Every row gives one point. A path goes straight from each point to the next, and from the last back to the first. The post is the endless flat space through its rows: a point in 2 columns, a line in 3, a plane in 4, and so on, so that a path can go around it. How many times does the path go around the post? Going back the other way cancels.
In the rows, zero is written as 128.

Post:
[[141 125]]
Path:
[[130  98]
 [135  93]
 [129  79]
 [109 125]
 [132 198]
 [161 155]
 [169 118]
 [154  52]
 [110 105]
 [110 159]
 [142 183]
 [152 134]
 [173  74]
 [132  61]
 [110 130]
 [124 138]
 [138 187]
 [152 129]
 [154 140]
 [169 113]
 [155  89]
 [136 108]
 [127 138]
 [141 149]
 [177 151]
 [170 102]
 [132  52]
 [129 115]
 [123 172]
 [142 153]
 [170 145]
 [151  95]]
Times around: 5

Post, 5 rows:
[[109 158 115 128 127 146]
 [147  88 152 102 118 118]
 [154 100 135 136 138 158]
 [ 73 142 135 139 152 154]
 [161 136 139  96 146 129]]
Path:
[[247 115 176  95 168 158]
 [136  88 144 163 110 167]
 [142 122 151 138 103 105]
 [116 138 132  71 136  81]
 [127 149 102 106 124 149]
 [109 151 121 116 135 173]
 [152  87 141 153 104 154]
 [157 123 150 101 136 141]
 [ 98 133 105  93 148 167]
 [150  58 110 130 136 151]
 [122 128 122 116 188 184]
 [143 137 129 149 140 214]
 [209 164 153  73 162 150]
 [167 223 145  54 190 127]
 [138 155 186 108 180 121]
 [150 112 179 113 183 107]
 [145 100 112  99 146 133]
 [165 121 131  72 152 137]
 [177 173 155  85 172 153]
 [104  92 140 116 126 155]
 [135 104 121 104 144 126]
 [141 128 113 111 138 117]
 [109 165  98 112 167 178]
 [140  55 128 157  96 196]
 [ 96 143 182 121 130 125]
 [142  97 156 129 137 133]]
Times around: 2

Post (10 x 11):
[[ 80 153 117 139 131 192 114 158 119 151 139]
 [ 98 116 151 114  79 149 147 137  93  96 143]
 [127 154  96 132 145 145  91  79 135 102 115]
 [144 143 136  70 126  94 116 143 127 162 118]
 [148 105 104  82 150  97 123 100 143 109 159]
 [139 105 121 104  72 128 186 140 175  99 137]
 [135 147 158 106  83 148 138  97 156 149 161]
 [161  93 153  88 154 124 132  84 199 152 104]
 [163 156 172 114 114 133 135 148 159  84 118]
 [138 113 138 101 100 156 102 169 145  83 118]]
Path, 28 rows:
[[ 91 103  98  82 117 127 110  89 146 134 110]
 [143 190 197 138 145 143  79 127 169 138 133]
 [145 103 182  79 178 133  69 146 116 155 133]
 [124 142  45 117 119 127 141  82 117 163 118]
 [164 140 189 126 195 114 112 108 139 120 102]
 [136 131 151 102 162 122 115 141 184 122 175]
 [119 129 175 105 127 152  82 137 109  91 167]
 [115 115 155 153 119 139 117 130 129  89 151]
 [125  47 160 102  67 126 161  58  87 142  82]
 [131 121  94  70 142  94 140 141 106 136 136]
 [147 148 159  88 139 194  76 141 192  90  56]
 [144 136 125  83  84 113  95 105 159 105 176]
 [126 121 117  94  81  79 139  87 113 126  95]
 [144 111 117 113  94 164  79 150 102 101 143]
 [173 123 145  94 176 126  96  29 159 118  98]
 [128 118 155  82  92 174 123 169 188 106 111]
 [ 81 106 100  97 144 116 111 119  93 121 133]
 [152 184 164 136  75 116 121 139 129 139  78]
 [154 165 117 124 168 104 102  89 119 164 110]
 [103 137 141 125  90  84 162 107 141 160 113]
 [ 82 203  96 134  97 150  77 133 116 111 101]
 [137 184 155 106  92 136 169 131 125  77  96]
 [148  86  97  98 149 160  99  96 141 113 180]
 [150 128 159 134  65 122 120  83 135 124 182]
 [108 101 171 109 109 110 106  98 124 129  90]
 [148  82 184  96 115 106 136 107 148 180 120]
 [173 142 116 156 179 172 156  65 210 108 148]
 [ 88 171 106 142 213 182 124 181 114  89 117]]
Times around: 2

Post:
[[114 129  97 161 193 152 109 133  98 117 138 187 153 170 144 141 115 140]
 [ 96 136 140 105 115 170 132 130  92 110  87 124 126  86 156 154 126 114]
 [160 128 108  90 115 143 120 189 155  93 178 153 160 102 123 113 120 168]
 [150 104  89 166 116 113 130 136  98 121 142 131 130 189 121 124  80 146]
 [ 95 104 117 100  92 182 153 141 171 114 126 126 121 130 121 139 132 138]
 [147 157 181 126  97 100 123 147 133 144 110 147 149  86 124 137 126 179]
 [122 177 142 130 107 164 103 126  69 137  93 150 137  67  98 177 159 100]
 [131 184 158 135 137 110 105 144 159  93 142 160 147 131 134 122  69 192]
 [132  93  93 155 184 106 125 129  88 100  93 113 112 100  99 139 113 156]
 [107 117 138 135 118 179 123 151  86 119 114 102 135 155 142 202 126  51]
 [156 137 138 129 109 122 155 131  95 116 119 146 167 104 103 138 130  73]
 [119 126 141 141 110 123  80 117 114 119 131 153 144 136 135 133 134 114]
 [141 105 105  72 149 138 114 130 126 123  98  70 115 110 113 111 147 128]
 [144 147 167 135 100 138 106 169 119 142 129 138 137 105 119 113 126  96]
 [128 121 131 112  61 135 160 137 171 148 190  79 142 128 134 121 107 113]
 [ 76 158 115 119 140  94 128 205 131  98 107 112 148 138 141 144  56 155]
 [100 137 174 130 115 121 142 138  91 128 169 129 123 138 129 137 134 128]]
Path:
[[157 134 141 115  85 144 149 114 149 137  84 137 144  16 152 170 119 104]
 [133 136 141  90 143  95 130 231 147 102 147 113 148 164 158 115  91 145]
 [115 101 121 108 153 121  97 177  79 129 160  78 131 153 159 193 110 110]
 [ 56 103 153  93  85 180 116 152 148 104 113  88 126 106 136 201 136 117]
 [151 157 134 119 124 137 142 110 162  20  93 133 154 175 120 138  72 156]
 [167  93 109 107 117 122 173 161 107 126 125  89 141 109 132 156 176 103]
 [157 102  77 115 116 142  88 159 124 132 101  97  76  72 117 144  96 214]
 [ 99 153 124 121 111 164 161 142 141 174 109 100 141 131  90 141  91  40]
 [ 83 125 128 101  87 126 110 149  94  83 109 134 176 131 173 130  94 126]
 [120 167 121 160 125 109 145 159 110 152 172  60  88  75  58 131 120 183]
 [158  65 150 127 117 130 119 193 153 101 129 117  95 122 150 131 149 153]
 [104 162 147  85  71 131 119 185 118 135  87 135 129 167 154 163  92 183]
 [118  80 102 141  80 176 128 139 129 105 149 189 156 189 130 137 101 125]
 [117 125 171 164  84 161  82 189 109 167 120 131 111 146 154 149 122 170]
 [128 212 141 109 121 100 132 138 106 165 111 120 173 111 134 115 129  87]
 [109 116 115 163 199  87  89 217 179  85 112 103 112 145 135  59  75 159]
 [133 171 148  70 172  93 137 125 164  43 198 168 233 147 155  92 103 116]
 [154 179 136 148 165 157 173  21  83 165 112 111 181 111  92 178 116  52]
 [ 99 174 151 139  40 174 167  34 101 143 131 144 170 134 150 183 128  84]
 [132 194 103 176 114 114 151 124 140 136 133 104 153  85 129 155  95 120]
 [187 146 166 141  93 127 153 145  51 149 107  83  70 108  85 159 121  97]
 [100 122 111 133 137 129  93 142 157  88  95 164 161 150 126 154  66 120]
 [ 53 135 130 136 120 123  85  79 113 117  97 178 145  99 103 129 160 108]
 [ 93 146 136 116  99 180 166 128 139  66 138 113 161 124 137 167 137  89]
 [151 128  86 130 147 119 118 152 124 114 159 119 113 128  68 160 170 173]]
Times around: 4
